Every row gives one point. Any point is a mix of the corners, with weights that add up to 1. It lies inside the corners' shape when no weight is negative. Say inside or outside, and name the corners with a negative weight.

Corners:
(1): [ 47 -50   6]
(2): [51  7  8]
(3): [-54  17  35]
(4): [  9  14 -28]
Points:
[-36  25  24] -> outside (1)
[  2 -23  27] -> outside (4)
[-44  14  31] -> inside
[-37  33  23] -> outside (1)
[-10  10  -1] -> inside
[  0  -3 -17] -> outside (2)

Corners:
(1): [ 37   6   9  20   6 -16  44 -19  13]
(2): [ 39  12  20 -12  -1   9 -30  23 -19]
(3): [ -6  19  13  22  -1  14  19 -23  43]
(4): [-41  10  22  23 -34   0  33 -23 -19]
(5): [ 10  26  46   8 -16 -44 -12   6 -15]
(6): [-30  -3 -16  30  44  21  11  -8 -17]
(7): [ -7  19  26 -36   7 -20  20  29 -15]
(8): [-28 -13 -23  -6   4  16 -10 -53  -9]
(9): [ 37  60  -1  -8 -10 -17  -4  11 -19]
(10): [ 10  -7 -16  49 -54 -12  20   1  37]
Points:
[  0  24  24   3  -9 -16   9  16  -9] -> outside (1, 8)
[  7   9  -1  24 -23  -6  16  -5  20] -> inside
[  7  20  13  17 -11 -13   8   4  -1] -> outside (8)
[ 11   9  10   9 -15   0   0   4  -4] -> inside
[ 10  28  16  -5   5 -13   6  -3 -17] -> outside (10)
[  3  12   7  18  -8 -14  23 -17   4] -> outside (2)
[ 34  18  12   2  -8 -12   3  -3  25] -> outside (4, 6)
